Each row of a before or after table is a point. The points were changed in one or more steps. Then noise was added and the rows were shuffled. The steps act on columns, c1 being the first. Write out the steps. A step turns or swaps two columns, mirrors them in a line or flattens them onto one, adds a multiple of one to another, or multiplies or shifts one. Angles are multiples of 10 degrees, from the lower column toward the higher: turns from -170 to 170, lines from 10 to 170 but not 90. Use the fewest steps. Two steps may share a column if one is a turn and the other turns, adds or multiplies; they go together, in the order done. Otherwise the lowest column goes first.
In the rows, zero is written as 128.

Before, 14 rows:
[[209 213 146]
 [173 154 114]
 [188 147  99]
 [116 108 134]
 [194 166 101]
 [143 146 106]
 [102 134 125]
 [190 183 129]
 [201 198 139]
 [147  70 155]
 [145 138 128]
 [ 98 125 146]
 [107 147 148]
 [ 46 149 115]]
After, 14 rows:
[[222 139 199]
 [ 97 126 130]
 [152 152  68]
 [201  95 143]
 [211 130 186]
 [101 153 146]
 [ 26 120 148]
 [210 103 169]
 [152 127 134]
 [ 90 144 123]
 [236 148 215]
 [148 106 146]
 [117 135 109]
 [185 114 152]]
Steps: multiply c1 by 1.3; swap c2 and c3

Before:
[[184  83  93 131 113 136 130 100 109]
 [145 110 162 152 147 105 164 165 114]
 [102 113 127 119 132 107 100 152 103]
 [112  83 117 164 181 131 156 160 146]
 [142 178 101 141 156 144 115 131  92]
 [106 134  66 110 162  78  88 150 157]
 [155 148  99  84 173 143  80 111 154]
 [107 164 145 132 147 131 129 133 153]
 [139 113 146 124 157 106 135  95 118]
 [147 178 158 180 189 177  75 113 168]]
After, 10 rows:
[[109  83 115 110 119  98 153 159 186]
 [102 114 126  91 103 122 105 154 119]
 [157 146 102 138 128 172  83 101 178]
 [141 177 100 198  88 127 113 123 133]
 [182  85  89  93 117 127 128  89 102]
 [147 116 156 106 103  96 167 173 135]
 [147 178 157 247 131 119  76 120 198]
 [109 167 146 172 143 127 134 140 154]
 [134 109 150  88 101 115 131 100 146]
 [110 137  71  78 139 112  82 131 175]]
Steps: turn c4 and c6 by -50 degrees; add 1 times c2 to c4; add 0.3 times c3 to c8; mirror c5 and c9 in the line at 60 degrees

Before, 13 rows:
[[183 147 130 114  96  44 110 117 206 139 120 184  78 220]
 [168 126  93 129 107 123 198 199 161 179 148 204 179  69]
 [ 86 127  77 109 128  25 108 121 218 107 156 191  51 155]
 [154  99 126 164 160 145 112 217  48 119 109  78  57 125]
 [125 154 175 170 128  81  90 217  67 109  92 118 118  65]
 [ 85 141 114 141 159  89  66 135 160 105 128 220 115 206]
 [126 121 127 118  43 131  88 200  61 100 115  95 107 119]
 [142 211 141 127 102 140 185 189 143 147 160 121 120 143]
 [116 122 162  24 154  86  94  96 235 142 128 158  83 209]
 [ 85 120 156 157 120  91 103 188  29 191 123 102 103 135]
 [105 146 147 101 111 106 162 113 187 141  91 226  61 168]
 [162 165 116 107 109 124  94  74 143 144 133 128  85 127]
 [103 116 105 166 108  77 116 148  85  89  62  62 134 131]]
After, 13 rows:
[[159 161 132 110 104 121 140 174 142 134 128 162  89 130]
 [159  68 124 165 160 144  84  63  51 118 107 158  58 124]
 [230 130 135 115  95  40 186 139 203 133 118 127  79 224]
 [101 117 103 167 108  78  67 108  83  91  60 162 140 130]
 [ 90  81 163 157 119  95 111  89  27 188 123 157 110 136]
 [122  73 118 117  46 127 113  78  64 101 114 175 106 120]
 [125 133 141 103 111 108 210 146 185 140  88  57  61 171]
 [ 98 135 108 109 128  24 190 134 217  88 155 124  45 155]
 [151  56 141 124  99 138 103 112 137 154 162  79 122 142]
 [138  75 140 131 105 122 181  83 162 150 148  34 182  71]
 [ 99  57 132 171 129  79 135  82  63 132  92 169 116  64]
 [157 153 147  25 160  87 168 146 233 153 128 151  85 208]
 [129 117 114 139 153  86 236 128 160 103 129 159 111 206]]
Steps: add 0.5 times c14 to c1; multiply c2 by 0.4; turn c2 and c8 by 130 degrees; flatten c3 and c10 onto the line at 60 degrees; turn c7 and c12 by -110 degrees
